Each row of a before or after table is a point. One or more steps were done to the points. Then noise was added and the rows were shuffled. The steps act on how far a point lies along the listed directions, d1 being the first. What was done? A step turns or swaps two directions, mirrors them in a line or flattens them onto one, adds a multiple of one to another, or multiplies one. Angles are multiples of 10 degrees, from the lower direction toward the higher: turns from -170 to 170, lines from 10 to 170 but not 90. Use the fewest steps. Two steps may share a direction if one is a turn and the other turns, adds or multiplies; they go together, in the order done. Otherwise the lowest direction goes first.

Directions:
(1): [-0.27 -0.53 -0.30]
(2): [ 0.59 -0.30  0.01]
(3): [ 0.14  0.26 -0.59]
Before (10 x 3):
[[ 0.02  0.06  0.44]
 [ 0.03 -0.05  0.45]
 [ 0.35  0.41  0.09]
 [-0.25 -0.38  0.22]
 [-0.69  0.05 -0.56]
 [ 0.52  0.72 -0.02]
 [-0.15 -0.03  0.27]
 [-0.23 -0.28  0.49]
 [ 0.01  0.93  0.03]
 [-0.34 -0.24  0.15]]
After (10 x 3):
[[-0.46 -0.49  0.17]
 [ 0.49  0.04  0.10]
 [ 0.19 -0.20 -0.47]
 [ 0.10  0.29  0.50]
 [ 0.26  0.09  1.20]
 [ 0.14 -0.24 -0.25]
 [ 0.48 -0.21 -0.31]
 [ 0.30 -0.07 -0.02]
 [ 0.03  0.46  0.82]
 [ 0.45  0.03 -0.06]]
Steps: add 0.7 times d1 to d2; turn d2 and d3 by 120 degrees

Directions:
(1): [ 0.43  0.05  0.22 -0.04  0.26  0.32 -0.78  0.39]
(2): [ 0.18 -0.28  0.41 -0.47  0.49 -0.53 -0.03 -0.39]
(3): [ 0.47 -0.19  0.61 -0.14 -0.58  0.20  0.37  0.12]
Before (9 x 8):
[[-0.01 -0.18  0.38 -0.38  0.72 -0.33  0.28 -0.29]
 [-0.10 -0.04 -0.21  0.30 -0.20 -0.06  0.01  0.00]
 [ 0.52 -0.41  0.54 -0.46  0.54 -0.11 -0.27 -0.31]
 [ 0.21  0.02  0.44 -0.04 -0.13 -0.09  0.08  0.00]
 [-0.46  0.22 -0.55  0.13 -0.01  0.05  0.11  0.17]
 [ 0.09  0.08 -0.16  0.16  0.64 -0.28 -0.77  0.00]
 [-0.60  0.35 -0.96  0.87 -0.62  0.29  0.34  0.14]
 [ 0.45  0.03  0.37 -0.19 -0.22  0.54 -0.32  0.55]
 [-0.01  0.07  0.07 -0.16 -0.04 -0.24 -0.06 -0.24]]
After (9 x 8):
[[-0.37  0.19 -0.53  0.16  1.06 -0.67 -0.82 -0.29]
 [-0.67  0.31 -0.83  0.17  0.28 -0.08 -0.07  0.04]
 [ 0.35  0.00  0.72 -0.04 -0.37 -0.01  0.19  0.12]
 [ 0.58 -0.49  0.61 -0.43  0.46 -0.02 -0.26 -0.24]
 [ 0.11 -0.06  0.34 -0.25  0.77 -0.05 -0.18 -0.06]
 [-0.80  0.43 -1.21  0.92 -0.37  0.12  0.20  0.03]
 [-0.18  0.07 -0.27  0.36 -0.12 -0.09 -0.03 -0.02]
 [-0.03  0.12  0.07 -0.05 -0.06 -0.19 -0.26 -0.14]
 [ 0.51 -0.24  0.71 -0.38 -0.50  0.24  0.39  0.23]]
Steps: flatten d1 and d2 onto the line at 60 degrees; multiply d3 by 2
